Each row is a point. Each copy is the shape, with its points in the same order, turned, moved and blurred by noise. Some copies are also mirrored. Which?
In the rows, 128 means zero.

Shape:
[[105 152]
 [109 107]
 [123 106]
 [126 214]
 [189 118]]
Copy 1 (5 x 2):
[[115 147]
 [100 110]
 [120 107]
 [140 207]
 [182 106]]
Copy 1 is: only turned
Copy 2:
[[ 96 132]
 [123  95]
 [136 102]
 [ 83 196]
 [185 147]]
Copy 2 is: only turned
Copy 3 (5 x 2):
[[ 96 134]
 [119  96]
 [131  99]
 [ 92 200]
 [188 137]]
Copy 3 is: only turned

Shape:
[[129  53 113  91]
 [117 103 155  91]
 [189 130 131 149]
 [ 82 142  94 157]
 [138  31 159 144]
 [147  44 151 149]
 [147 137 130 153]
 [126 136  97 157]]
Copy 1:
[[169 155  68 153]
 [114 114  96 170]
 [124  98 109  73]
 [157 116 181 152]
 [196  98  46 143]
 [190 103  64 124]
 [135  90 135 111]
 [143 117 158 110]]
Copy 1 is: only turned
Copy 2, 8 rows:
[[114 140 111 209]
 [ 94 147 121 149]
 [126  53 139 146]
 [168 124  96 102]
 [ 71 110  67 197]
 [ 87  87  73 191]
 [131  78 123 121]
 [158 101 102 124]]
Copy 2 is: mirrored
Copy 3:
[[115 164 195 118]
 [153 119 166 121]
 [138 168  85 136]
 [ 69  86 115 119]
 [122 168 185 191]
 [120 170 167 184]
 [121 131  94 137]
 [ 86 124 101 121]]
Copy 3 is: mirrored

Shape, 12 rows:
[[ 83 108 145  49  74 133 144 145]
 [ 67 159  90 105 140 184 106 110]
 [184 121 130  64 148 173  97  61]
 [116 150 142 122 122 153 175 134]
 [ 59  87  58 102 160  69 117 135]
 [137 126  79  42 142 113 125 128]
 [128 129 104 115 101  87 154  75]
 [120 138 151 179 181 127 118  77]
 [151 136 104 100 108 132  99 145]
 [ 95 154 138 100 126 145 129 135]
 [142  76 107 170 122 201  84 141]
 [154 160 164 153 106 136 174 157]]
Copy 1:
[[126 173 148 176 121  84  83 100]
 [163 164 118 180 100 141 151 187]
 [187 162 116 128  24 156 154  78]
 [ 97 136 154 144 112 125 158 127]
 [170 110  75 147 181 164  72 142]
 [180 178 121 140 132 171 112  86]
 [120 147  70  99 125 116 137 101]
 [118  80 104  94  65 164 149 168]
 [183 154 152 107 119 122 139 116]
 [126 154 152 143 105 134 124 149]
 [210  66 156 145  88  99 174 142]
 [ 87 122 186  95 117 117 170 118]]
Copy 1 is: mirrored
Copy 2, 12 rows:
[[137 162 154 129  94 138 161 232]
 [119  88  99 122 160 218 109 198]
 [113  55 180  51 116 188 137 147]
 [163 146 105  91 104 181 133 157]
 [112 116 114 136 201  84 101 190]
 [ 80 133 178  77 143 145 101 181]
 [141 112 123 100  93 119  80 179]
 [143  58  56  92 128 148 127 109]
 [ 99 124 164 128 105 167 108 129]
 [119 131 103 116 102 180 138 191]
 [164  87 158 179 143 205 152  89]
 [154 175  92 110  70 173 130 111]]
Copy 2 is: only turned
Copy 3, 12 rows:
[[104  67 146  82  96 136 201 152]
 [107 156 116 118  58 199 145 119]
 [149 162  93 110  40  94 128 200]
 [163 104  89 105 130 161 158 128]
 [ 83 184 204  96 150 163 168 136]
 [127 152 162 132  99 134 183 205]
 [114 162 103 108 147  99 184 143]
 [130 172  84  85 134 138  71 116]
 [129 118 145 156  95 122 141 152]
 [121 105 112 111 103 167 145 142]
 [173 139 164 123  49 120 107  67]
 [182  76  87 135 154 133 128 124]]
Copy 3 is: mirrored
Copy 4, 12 rows:
[[136 146 178 103  65 198  76 158]
 [ 91 196 200 163 112 161 152 141]
 [183 103 192 207 119 114 129 168]
 [ 95 113 165 148  85 177 125  94]
 [ 61 192 146 118 119  93  43 154]
 [100 120 201 143 126 131  63 183]
 [ 92 111 156 146  46  98 109 152]
 [125 145 122 160 122  80 157  80]
 [105 105 148 144 126 154 119 178]
 [113 147 179 121 105 167 127 125]
 [126 164  78 209 132 181 134 153]
 [ 98  72 122 135  88 180 135  88]]
Copy 4 is: mirrored

Shape:
[[121  97 148 100 126 173 156 130 138 102 146]
 [139  96 149 131 149  74 108 136 135  69  47]
 [ 94 151 108 122 164 127 171 124 137 102 157]
 [134 104 113  90  70  92 121 158 114 115 136]
 [138 134  97 107 165 169 169 110 118  99 162]
 [114 139  89 118 137 176  98 207 119 152 131]
 [124  47 133 117  82  67 167 120  61  91 144]
 [103 156 151 184 129  95 160 138 120 219 111]
 [123 128 126  91 157  55  53 119 119 112 151]
 [102 165 150 107 140  93  22 142 111  76 142]
 [126 160 165  96 107 177 146 113  76 129 152]
 [111 139 123 174  38 164 156 161 103 108 157]
 [122 167 169  91 152  32 144 145 103 171 147]
 [214 141  65 110 145 171 160 112 128 127 103]
 [116 133 165 179 170  90 149 165 131 120 165]
 [108 105 158 153 156 133 146 174 108  77  42]]
Copy 1:
[[107 160 128 116 147 151 127 133 117  86 117]
 [ 91  90  66  74 155 144  74 163  99 185 137]
 [169 134 106 139 157 196 142 132  93 113 136]
 [123 128 105 103  98  92 127 119  59 125 144]
 [166 148 133 123 180 160 170 149 116 101 125]
 [166 126 157 151  68 130 122 176 134 127 135]
 [100 167  99  93 153 102 133 104  13 159  83]
 [138 153 102 196 104 163 126  70 131 218 155]
 [194  89  49 105 135  99  78 114  97 132 117]
 [211 114  56  61  94 127  55 135 122 126 127]
 [162 218 134 108 142 129 125 111 131 115 152]
 [123 191 146  83  56 164 176 100  91 142 131]
 [175 156  28 182 139 114  96  98  78 162 168]
 [134 111 148 114 182 109 200 168 150 144 172]
 [145 151  42 155 110 188 135 132 114 161 101]
 [ 87 145 111 100 135 187  76 192 108 190 132]]
Copy 1 is: only turned
Copy 2, 16 rows:
[[146 117 110 116 175 192 126 118 122  86 117]
 [201 114 207 109 113 137 137 175 170  90 150]
 [131 174 111  82 139 143 116 115 126 108 170]
 [151 124 168 150 171 106  81 125 162  97 123]
 [132 120  70  92 137 151 117 112 124 102 155]
 [ 98 137 115  86 149 136 100 146 168 157  67]
 [183 123 153 170 231 105 104 159 135 100 200]
 [101 163 176 120 142  97 168 121  91 216 146]
 [177 153 163 181  81 138  79 128 195 138 149]
 [216 183 151 153  73 130 100 142 201 133  81]
 [161 133  71 137 166 113 153  86 128 131 115]
 [139 168 110 117 213  81 109 149  75 113  87]
 [124 181 176 165 141 102 152  75 196 170 185]
 [106  41  88  81 104 106 123 113 116  94 138]
 [114 203 152 128 125 140 164 167 138 127 163]
 [182 125 174  59 157 141 178 185 156 101 122]]
Copy 2 is: mirrored

Shape (17 x 12):
[[124 160 171  79 118 140 160 159 110 121 126 152]
 [182 102 152 150 148 119  79  95 158 146 152  73]
 [177  85 134 165 179  95  96  89 113 165 178  86]
 [ 97  88 161 104  81 174 120 121  92 184  90 180]
 [164 159 144 184 161 143  72 110 124  95 101 157]
 [174  98  89 184  87  91  95 173 162  71 150  75]
 [160 128 170 120 111 190 167 113 102 106 136 106]
 [ 90 153 143 167  92 147 185 133  78 111 123  83]
 [100 150  95 126 188 194 103 179 108 136 148 172]
 [102 172 102 169 118 114 135 172  84  94  82 135]
 [138 155 168 133  98 165 183 156 187 126 144 127]
 [188 148 145 107 124 207 132 175 109 158 119 157]
 [182  90 143 179 115 110 178 142 133 152  95 141]
 [103 124 167  92 171 137 111 156 121 154 165 138]
 [153  72 119 106 185 161  82  76 152 135 117  85]
 [107 169 162  85  81 164 141  97 133 176 114  80]
 [168 122  66  92 103 202 167  69 167 136 173 132]]
Copy 1, 17 rows:
[[163 103  70 125 141 147 161 116 164 193 131 102]
 [147 180 141 175 119 127 159 109 156 102 123 213]
 [148 189 142 167 125 142 187  76 105  77 131 188]
 [153 124 118 164 114  91 185 153  82 239 175 118]
 [118 217 118 109 158 139 136 172 145 121 160 135]
 [ 61 136  70 139 125  78 141 149 147  62  86 204]
 [191 146 103 135  82  99 154 129 164 145 132 106]
 [196 121  43 133  86 122 119 150  97 125 108 109]
 [116 120 103 132 171 132 119 101 119 134 231  86]
 [139 119  50  95 165 129 117 180  89 123 132 116]
 [133  93  74 162  86 158 147 157 194 145 135 124]
 [166 117 102 154 158  93 194 151 183 151 191  97]
 [125 127  98 122  90 139 227 173 116 121 129 155]
 [148 137  89 150 143 155 148  62 135 171 179 144]
 [154 150 192 131 108 118 137  93 141 129 163 206]
 [214 105 104 201 122 136 117 150 142 190 113 150]
 [140  83 197 185  84 116 135 128 170 122 120  81]]
Copy 1 is: mirrored
Copy 2:
[[121 161 125 148 105  80 170 160  94  96 129 166]
 [108 120 155  68 172 188 123 186 165 127 128 113]
 [140 123 110  95 179 203 109 194 159 141 129  96]
 [111 148 135 112  76 135 123 111  35 114 165 141]
 [104  70 113  78 132 121 133 158 164  57 165 112]
 [ 60  78 179 172 166 144 133 160 204 155 159 102]
 [ 87 162 111  91 139 109 170 146 134 124 195 184]
 [108 137  88 165 119 146 203  90 146 141 180 170]
 [126  50  71 106 143  68 153 155  63 143 110 139]
 [ 92  80  74 183  99 108 161 102 159  98 146 115]
 [107 159 159 112 158  70 210 128 135 121 157 139]
 [ 80 129 114  69  87  65 164 176  97 158 139 136]
 [ 89 173 111 117 140 122 132 135 145 128 176  60]
 [138 127 117 120 156 135 167 179  62 109  96 152]
 [ 81 115 123  50 200 171  89 162 123 123  99 149]
 [120 170 149  83  99 150 180  94 121 132 113 189]
 [138 164 154  81 176  70  97 107 149 188 161 180]]
Copy 2 is: only turned
Copy 3, 17 rows:
[[123 134 110 172 131 105 184 163 136 169 118 156]
 [ 65 156 134  67 132 111 125  74 108  98 132 129]
 [ 71 160 141  20 123 127 141 139  92  98 156 144]
 [129 106 181 177 150 113 180 178 138 141 140  43]
 [ 66  97 115  89  98 144 125 107 106 192  92 129]
 [ 86 149 142 123  20 104  86  78  98 103 172 169]
 [135 115 126 131 115  91 181 111 176 128 112 132]
 [185  80 106 130  72 117 194 121 106 126 147 134]
 [148 125 215 130 129 139 154 168  95 173  70 186]
 [146  84 109 149  54 125 144 153  62 175 118 146]
 [155 146 112 157 128 158 144  92 173 157 155 171]
 [144 172 155 127 126  97 149 144 159 180  72 122]
 [128 133  98 101  98 114 107 135 148 167 191 105]
 [107 165 167 138 172 121 193 158 104 145 136 168]
 [ 65  93 168  81 186  92 110 106  98  94 112 135]
 [150 144  99 163 159 127 198 115 120  88 108 103]
 [137 113 155 132 147 142  99 130 206  47  81 131]]
Copy 3 is: only turned
Copy 4:
[[102 180 122  68 135 129 148 103  80 141 143  94]
 [112 132 141 169 107  87 140 123 181 132 115 161]
 [140 133 105 186  84  67 123 125 170 109  91 114]
 [125 173 187  74  80 122  85 152  89 108 180  64]
 [ 73 179 171  93 106 115 115 152 159 102  51 148]
 [ 97  95 134 136 193  67 132 194 123  96  98 196]
 [142 214 131  91 108  83 166 126 103 126 149 156]
 [167 201 161  81 161  69 156 101  81  64 136 138]
 [119 123 156  49  79 105 127 110  56 147  58 114]
 [114 163 165  67 173 122 142 144  73  54  73 113]
 [134 181 163  72 177  91 140 101 113 182 143 151]
 [109 170 153  39  99  90 169 155 105 182 128 101]
 [169 172 134 106 165 105 126 188 158 124 113 106]
 [112 132 113  95  92 121 115  72  97 143 122 103]
 [131 127 178 171  56 143 151 131 135 137 117 159]
 [113 186 201 124 135  99 170  72  99 126 187  98]
 [129 198 182 167 121  76 138 165  50 216 124 142]]
Copy 4 is: mirrored

Shape, 17 rows:
[[ 80 142 148 102  99 138 149 140  56 145  77 143]
 [147 184  90 129  94 155 126 139 142 106 168 153]
 [211 156 146 156 121 168  78 102 169  50  98 164]
 [103 120  50 129 142 115 128 193 131  91 109 155]
 [122 139 142 130 120 162 146 157 181  61 151 126]
 [143 143  87  51  92 125 163 128 122  61 135 115]
 [ 94  96 157  78 123 117  73  97 113 187  89 104]
 [ 85  96 142 165  62 148 103 122  87 120 133  66]
 [177 148 141 126 127 157 157 150 163 170 110 121]
 [126 121  86 104 127  88 174 172 110  83 141  89]
 [113 170 181 141 105  55 124  96  90 171 129 163]
 [183 125  79 115  56 146  65 138 168 109 141 148]
 [113 131  96 132  56 141  95  40 128 123 105 119]
 [132 125 141 136 105 151  60 155 168 130  65 159]
 [ 97 144 150 176 128 123 187 153  92 181 158 190]
 [125  51 183  96 154 125 145 142 110 150 123 153]
 [156 150  47  76 146 170  78 155 125 101 130 152]]
Copy 1, 17 rows:
[[222 158 125 152 102 110 150 115  99 159 122  54]
 [152  99 132  71 124  93 110 111  74 122 111 157]
 [162  72 147 141 161 149 125  56 124 135  72 217]
 [161 153 102 102  89 125 133  46  71  78 172 129]
 [133 103 160  85 138 171 165 103  77 129 143 154]
 [153 143 204 130  98 117 120 126  68  71 113 129]
 [159 127 125 176 142  93 140 114 195 123 140  44]
 [178  85 115 145 124  75 242 134 114 117 128  93]
 [140 109  87 126 171 154  99 134  91 126 101 107]
 [129 137 129 138  61 135 154 123  57  70 141 111]
 [146 156  85 147  76  87 131 146 159 201  89 112]
 [173 100 125  89 161  87 121 100 138  56 103 185]
 [149 128 150 157 171  27 169  98 125 122  94 131]
 [188 119 101 111 174 143 148  51 163 119 109 129]
 [175 149  52 115 102 110 128 151  74 207 161 116]
 [178 134 110 186 119 170 131 151 147 141 195 106]
 [178  87 151 105 119 102  65  49  95  69 145 128]]
Copy 1 is: mirrored
Copy 2, 17 rows:
[[107 111 132  92 152  95  52 181 113 121  79 149]
 [168 186 124 123 124 157 155 158 140  89  89 129]
 [184 193 124 101 100 154 105  59 151  72 168  94]
 [103 169 220 138 152 129 148 152 115 105 114 156]
 [129 173 139 156  86 120 134 153 188  76 143 131]
 [ 91 219 108 106 102 103 140 178 103 107 136 152]
 [ 96  88 113  30 169  99 112 134 169 171 130 155]
 [178 107 135 104 150  87 103 214 158 154 165 111]
 [ 96 154 115 124 125 166 106 126 178 151  91  88]
 [ 89 177 158 150 102 130 135 199 108 149 143 162]
 [150  95  71 103 162 179  72 145 127 148 105 203]
 [157 208 133  69 173 165 164 146 154  97 156  96]
 [183 161  80  84 198  71 135 135 132 133 143 132]
 [133 150 173  71 174 141  93 101 192  97 134 123]
 [130  65 119 174 148 176 101 172 125 109  63 141]
 [ 48  63 119 106 126 141 108 143 142 110 151 126]
 [124 192 183  61 116 137 180 129 108  95  95 119]]
Copy 2 is: mirrored

Shape:
[[ 91 130 166 120 120  96 137 141 143 102 153 110]
 [ 87 136 143 167 101  97 166 108 156 143 143 128]
 [ 87 146 150 178  93 130 143 137 127 118 145  82]
 [ 40 126 185 170 141 173 153  84 156  95 114  62]
 [ 84 137  96 151 128 201 175  90 146 136 144  91]
 [ 56 129 126 174 152 161 168 146 179  98 115  78]
 [ 67 173 181 106 112 137 141 138 136 133 112 123]
 [138  88 170 129 106 158 127 175 117 139 168 168]
 [121  75  96 126 125 113 155 155 137 165 121 152]
 [140  95 100 159 161 141 203  86 151  79  79 128]
 [164 114 146  87 113 117 131 192 139 150 190 136]
 [162  88 133  98 131 109  83 140 124 166 133 131]
 [ 95 138 182 166 107 111 160 154 156 154 103 102]
 [109 118  89 174 189 137 147 116 123 108 113 153]
 [175  91 107 117 128 102 151 179  73 135 115 137]
 [116  69 102  97  53  65 125 184 117 133 122 177]
 [158 138 132 138  88 135 105 166 156 128 127 137]]
Copy 1, 17 rows:
[[140 121  86  88 145 120 158  78 122 138 109 145]
 [136  85 121  94 164  69 155 113 109 126 115 160]
 [120  85  85 130 153  79 147  91 105 153  99 114]
 [132  60  47 101 164  76  73  99 123 169 156 125]
 [100  48 118 117 167  90  90 135 175 124 124 102]
 [114  95  94  66 142  66  83 104 139 169 128  91]
 [169  83  88 113  93 108 137  91 138 134 127 147]
 [102 144 143 154 141 125 179  64 146 131 166 139]
 [129 132 202 103 150 128 140 101 121 112 134 131]
 [ 58 111 137  55 152 114  74 150 112 127 153 154]
 [125 168 160 138 139 154 192  76 173 148 103 138]
 [152 176 160 159 156 161 140 110 115 115 127 145]
 [147 102 123 113 120  68 142 100  95 180 126 147]
 [ 99 135 128  68 154 103 114 163 121  88 168 102]
 [ 84 151 181 118 125 184 171 120  86 127 125 116]
 [126 141 197 112 123 141 171  28  81  72 106 152]
 [111 162 140 155 115  97 141  94 133 117  96 143]]
Copy 1 is: only turned
Copy 2 (17 x 12):
[[126 116 121  89 143  90 147 131 132 140  94 160]
 [ 93 141 151  88 121  86 145 160 161 105 118 179]
 [104 128 141 101 131 131 117 125 147 113  92 210]
 [106 118  97 177 182  92 118 151 170 112  84 237]
 [106 125 104 173  88 116 132 125 161  93 150 230]
 [123 125 144 166 138  87 137 150 119 128 107 249]
 [ 92  94 135 129 128 104 142 138 170 183  93 165]
 [ 99  67 129 110  79 113 116 146 102  93  91 109]
 [100 106 138 105  86 108 153 168  97 106 174 140]
 [182 139 152 167 143  71 116 162 148  90 189 170]
 [103  99 132  89  77 100 165  92  79 115 105  94]
 [ 90 134 111 110 118 145 157 139  92 117 144  79]
 [ 63 116 176 112 152  99 134 149 142 128  99 175]
 [147 161 119 153  93 102  91 184 103 125 162 168]
 [128 104 149  90 109 125  98 125  75 120 181  97]
 [132  76 155  23  97 141 174 185  95 122 154 110]
 [119 123 178 118  97 145 162 133 117 104 102 120]]
Copy 2 is: mirrored

Shape:
[[145 129 134  28 147 120 139  48  96  67  92 121]
 [100 104 138 136 131 127 136 135 103 107 100 100]
 [121 129 123 149 145 156 152 134  94  27 122 193]
 [111 117 127 164  63 128  78 144 220 140  96 144]
 [160 127 139 153 130 108 114 123 103 123 111 110]
 [159 131  91  87 131 101 100 143 103 147 141 138]
 [146 125 127 158 153 121  93  98 100 115 131 249]
 [127 102 116  41 153 197 145 123 127 153 118  90]
 [138  87  88 168 137 114 158 142 104 145  86 138]
 [119 127  89 156 109 146 140  98 102 154 145 102]
 [168 103 145 165 140  97 161 135 102  74 136 179]
 [100 105 119 154 150  94 151 128 141 142 118 142]
 [121  87  83 169 169 113 124 113 137 144 112  93]
 [107 129 130 119 148 139 139 110 115 110  92 144]
 [124 138 113 155 148 128 160 139 149 137  89  92]]
Copy 1:
[[157  81  83  58 122  85 109 137  88 192  65 135]
 [114 132 113 125 161 162 164 124 119 158 104 129]
 [134  75 160 115 155 121 167  50  81 133 116 180]
 [ 94 185  90 177  66 144 147  90 177  82 113 140]
 [123 132 121 139 170 139 106 106 143 151 114 113]
 [115 115 147 135 117 150  63 153 116 147 117 142]
 [138 109 150 204 145  68  97  82  82 117 117 188]
 [143 164 121  65  94 145 134 178  60 155 129  99]
 [106 109 113 177 158 180 126 106  83 125 121  97]
 [105 128 113 120 176 145 123 158 115  81 129 114]
 [148  85 176 161 165 130 125  62 115 134  84 125]
 [134 107 120 188 134 154 159 138 121 125 117 115]
 [157 126  80 163 160 188 127 140 116 115 138 114]
 [122 110 107 130 136 116 155 118  95 157 123 134]
 [121 116  99 138 134 164 155 121 133 135 155  82]]
Copy 1 is: mirrored
Copy 2 (15 x 12):
[[151 183 180 203  77  84 100 165 114  74 142 189]
 [137 143 132 161 101 137 142 115 125 171 120 177]
 [128 109 230 160  70 101 158  76 169 145 121 177]
 [ 89 143 137 150 201  88 205 126 119 183  96 101]
 [114 121 126 152 120 132 165 109 109 125 158 178]
 [134 113 105 130 126  97 162 130 131  71 102 174]
 [ 32 112 189 145  87  92 190  81 143  84  96 173]
 [158 159 108 148 133  77  44 114 131 123  93 176]
 [116 161 100 121  93 113 179  76 159 149 129 179]
 [114 152 131  85 120 153 126 118 135 130 136 146]
 [112  98 165 153  55  90 191  68 130 129 157 158]
 [100 143 104 156  87 128 165  97 153 147 110 130]
 [124 176  96 144 121 163 159  70 134 126 117 141]
 [107 150 153 174 102 111 134 119 155 140 117 175]
 [130 150  99 160 136 133 142  99 171 159 150 146]]
Copy 2 is: mirrored
Copy 3 (15 x 12):
[[112 110  51 189 116 154 150 173 171 147 118  46]
 [115 147 112 118 133 156 140 107 134 148 110 144]
 [ 90  90  89  90 149 171 119  83  78 179 136  57]
 [147 119 195  85  46 175  92 156 107 126 120 167]
 [125 121 133 129 165 176 120 136 148 152 139 148]
 [131 137 164 148 176 126 150 174 122 113 129  97]
 [163  49 155  86 168 181 140 104 116 137 174  61]
 [ 90 136  77 148 106  80 177 155 139  82 130 123]
 [121 136 135  58 158 134 157 137 151 180 158 134]
 [154 159  95  75 158 143 120 143 136 102 138 137]
 [115  76 120  98 181 152 108 111 123 192 118  97]
 [139 131 152  65 128 139 123 113 165 142 116 108]
 [119 158 135  65 148 171 144 139 182 114 130 141]
 [125 127 104 110 120 153 135 117 135 141 140 100]
 [ 89 154 126  95 121 128 104 133 162 145 149 144]]
Copy 3 is: mirrored
